Each row of a before or after table is a point. The points were changed in one or more steps. Then noise was added and the rows were shuffled. The steps act on how far a point lies along the listed directions, d1 being the first. Write out the steps. A step turns or swaps two directions, mirrors them in a line or flattens them onto one, adds a multiple of one to another, or multiplies one. Angles are multiples of 10 degrees, from the lower direction toward the higher: turns from -170 to 170, lines from 10 to 170 but not 90. Use the fewest steps. Two steps may share a direction if one is a turn and the other turns, adds or multiplies; they go together, in the order done. Otherwise the lowest direction goes first.
(in the rows, 128 means zero)

Directions:
(1): [136 169]
(2): [169 120]
Before, 12 rows:
[[ 89 163]
 [111 107]
 [145 118]
 [137 110]
 [160 119]
 [129 105]
 [130 139]
 [130 141]
 [171 232]
 [158 108]
 [135 126]
 [105 143]]
After (12 x 2):
[[117 155]
 [138 140]
 [118 107]
 [134 137]
 [104 118]
 [133 124]
 [137 112]
 [126 107]
 [151 103]
 [143  96]
 [216 195]
 [112 177]]
Steps: turn d1 and d2 by 30 degrees

Directions:
(1): [ 79 128 144]
(2): [139 163 163]
Before (9 x 3):
[[ 89 140 168]
 [112 156 158]
 [179 133 127]
 [179 142 130]
 [115  93  86]
 [155 127 135]
 [115 154 162]
 [ 74  98  98]
 [ 82 127 145]]
After (9 x 3):
[[ 77 118 153]
 [ 95 142 155]
 [143  97  84]
 [152 131 144]
 [100  89  79]
 [172 148 147]
 [166 158 150]
 [ 82 109 126]
 [ 97 143 148]]
Steps: turn d1 and d2 by -30 degrees

Directions:
(1): [115 188 133 120 105  99]
(2): [132 140 127 188 101 155]
(3): [138 153  72 112 140 159]
(4): [190 146 156 118 134 139]
Before (14 x 6):
[[142  74 155 164 130 149]
 [153 120 169  96 140  99]
 [117 115 153  86 133  92]
 [204 136 142 169 116 176]
 [136 103 138 122 117 164]
 [175 162 160 103 160 121]
 [174  94 127 127 171 181]
 [134  94 154 143 115 122]
 [ 51 174  85 154 103 138]
 [173 130 163 124 146 103]
 [134 155 118 153 123 142]
 [112 154  77  85 130 115]
 [119 110  67  95 192 172]
 [101 144 171 146  93  78]]
After:
[[125 100 138 122 113 162]
 [141  73 154 165 131 150]
 [142 110 122 179 112 157]
 [133 117 149 131 138  92]
 [121 140 144 113 151 104]
 [127 114 164  97 138  93]
 [107 195 104 145 107 154]
 [126 116 151  83 133  93]
 [126 160  81  84 128 119]
 [134  81 111 138 168 171]
 [120 156 176 143  91  85]
 [135  96 151 140 116 124]
 [128 112  72  97 194 174]
 [126 154 116 156 120 141]]
Steps: flatten d3 and d4 onto the line at 170 degrees

Directions:
(1): [152  91  62 144 132 121 145 138]
(2): [108 166  87 118 116 183 115 126]
Before (8 x 8):
[[115 138 110 124 114 151 128 128]
 [124 135 117 142 134 110 119 108]
 [121 134 111 132 107 155 135 123]
 [107 164 210 125 108  96 112 106]
 [179  57 196 145 141  10 160 131]
 [120 160 142 113 135 129 125 141]
 [131 144 118 136 132 148 126 125]
 [138 137  90 122 119 136 117 128]]
After, 8 rows:
[[131 110 101 134 120 128 140 131]
 [141 132  89 124 120 132 120 130]
 [ 85 217 248  90 107 144  96 104]
 [141 125 130 125 143  99 138 147]
 [120 142 119 140 132 114 115 107]
 [143 124 111 143 137 131 133 128]
 [135 113 194 142 118  53 132 114]
 [134 111 103 141 112 136 144 127]]
Steps: swap d1 and d2

Directions:
(1): [104 123 103 150 137 104 163 119 177 159  77]
(2): [193 152 126 165 104 104 104  93 149 128 130]
(3): [127  89 131  99 130 139  64 134 181 121 115]
(4): [123 114 137  97  87 114 136 111 134 195 168]
(5): [103 167 170 108  97  87 105 139 113 124  86]
(6): [109 133 142 186 149 139  86 155 115 176 136]
Before, 8 rows:
[[130 147 138 198 152 137 122 139  87 158 114]
 [ 85 136 104 139 144 110 199 105 151 119  76]
 [131 157 153 113  59  95 176 120  92 161 124]
 [111  73 139  61 122 147  95 134 160  97 124]
 [159 161 127 169 145 133 143 130  93  98 138]
 [140 125 128 137 125 123 145 118 122 163 142]
 [155 157 146 120  86 103 124 119 118 137 131]
 [153 131 111 140 123 113 147 118 132  99  92]]
After:
[[100 170 191 130  43  80 123 142  86 219 119]
 [146 145 115 169 136 117 144 130 112 102  88]
 [139 107 125 134 124 130 129 118 136 183 154]
 [154 144 126 195 169 150  98 147 109  99 131]
 [131 108 139 167 158 150  59 146 141 136  94]
 [139 172 167 123  72  87 107 127 110 158 123]
 [123 108 129  55 107 130 180 113 116  79 132]
 [ 75 149 114 179 161 114 179 124 137 137  74]]
Steps: turn d3 and d6 by -70 degrees; multiply d4 by 1.6; multiply d5 by 2

Directions:
(1): [123 160  91 131 121 142 101 161 184 162 147 164]
(2): [ 98 102 197  96 125 155 107 146 143 164 121 120]
(3): [ 91 134 144 121 169  88 112 115 103 122 158 186]
(4): [156 139 128 146 186 149 114  78 130 177 129 110]
(5): [105 182 166 158 151 119 141 132 170  91 117 102]
(6): [171 110 146 124 134 128 115 112 158 102  72 180]
Before (14 x 12):
[[139 144  97 142 106 114 140 130 160 126 145 114]
 [129 149  99 146 126 141 116 123 138 155 142 139]
 [131 114 149 125 101 124 143 146 109 115 119 108]
 [161  89  75 119 118 143 138 101  86 169 132  96]
 [100 100 146 141  77 118 132 162 125 100 113 114]
 [170  96  94 126 122 153 134 107  75 159 132 100]
 [180 107 143 132 130 132 136 106 136  78  54 160]
 [113  95 157 117 169 112 120  90  86 162 141 142]
 [120  83 151  86  76 139 128 171 142 140 109 149]
 [138 124 117 141 117 148 126 116 136 145 137  98]
 [136 132 110 152 139 116 128  98 108 112 130  92]
 [136 136 132 137 127 165 104 138 177 157 122 125]
 [116 112 111 116 132 121 145 112 100 131 133 119]
 [139 133 117 145 153 130 154  91 107 127 126 120]]
After, 14 rows:
[[130 148 141 142 132 165 109 137 188 150 119 118]
 [203  22  40  85  91 166 115 102  17 211 148 133]
 [126  90  94 102 121 127 139 111  80 151 140 132]
 [196   6  19  73  81 158 119  94  23 227 150 137]
 [144 120 113 140 115 148 124 117 130 148 140 102]
 [131 156 106 148 110 112 142 133 170 117 145 108]
 [127  62 133  99 153 116 113  88  63 186 145 158]
 [134 112 148 125 101 124 143 148 105 117 120 108]
 [140 136 119 147 154 132 156  88 109 127 126 120]
 [131 143 117 158 141 117 132  99 113 104 128  87]
 [133 141  95 141 121 141 114 123 135 161 142 142]
 [ 98 104 152 146  80 113 133 164 130  92 113 112]
 [137  44 124  62  60 145 120 169 112 169 117 169]
 [176 109 146 135 133 129 135 107 137  77  56 158]]
Steps: multiply d5 by 3

Directions:
(1): [105  84 155 131 140 191 124 157 158 147 139 133  91 162]
(2): [123 164 107 131  89 133 158 156 185 123 170 168 152 132]
Before (10 x 14):
[[122  85 122 132 152 175 115 137 154 152 136 129  81 166]
 [141 187  81 129  95  88 163 141 173 109 171 166 194  96]
 [114 205  96 122  73 103 149 132 165 107 174 190 185 113]
 [135  59 167 140 167 171  99 130 107 154 117 108  85 168]
 [140 108 137 136 145 134 109 111 106 145 101  98  91 164]
 [116  79 140 113 139 142 104 120 110 136  93 122  96 146]
 [112  72 166 119 137 160 145 130 130 122 125 117 106 142]
 [136 177 121 140  80  84 142 146 115 129 159 150 158 113]
 [112 102 136 120 148 159 107 151 117 132 126 146  76 160]
 [136 177  96 133  83 121 150 154 195 126 167 159 147 126]]
After:
[[135  61 167 138 166 176  99 126 111 158 114 104  83 168]
 [119  71 165 116 145 141 138 122 112 116 111 105 112 132]
 [125 103 138 114 163 140  97 133  87 135 109 134  74 147]
 [132 210  98 116  96  58 126  88 100  94 138 151 191  90]
 [141 176 125 140  78  80 143 141 112 130 159 151 159 109]
 [160 189  78 123 110  55 151 116 132 102 142 139 200  76]
 [105  75 142 113 134 159 117 134 134 139 106 135  95 159]
 [163 179  91 130 114  57 118  92 106 113 107 112 155  92]
 [131 105 137 140 131 160 120 134 142 152 118 121  93 178]
 [142  91 118 132 175 133  94  98 100 147 101  99  85 145]]
Steps: mirror d1 and d2 in the line at 140 degrees
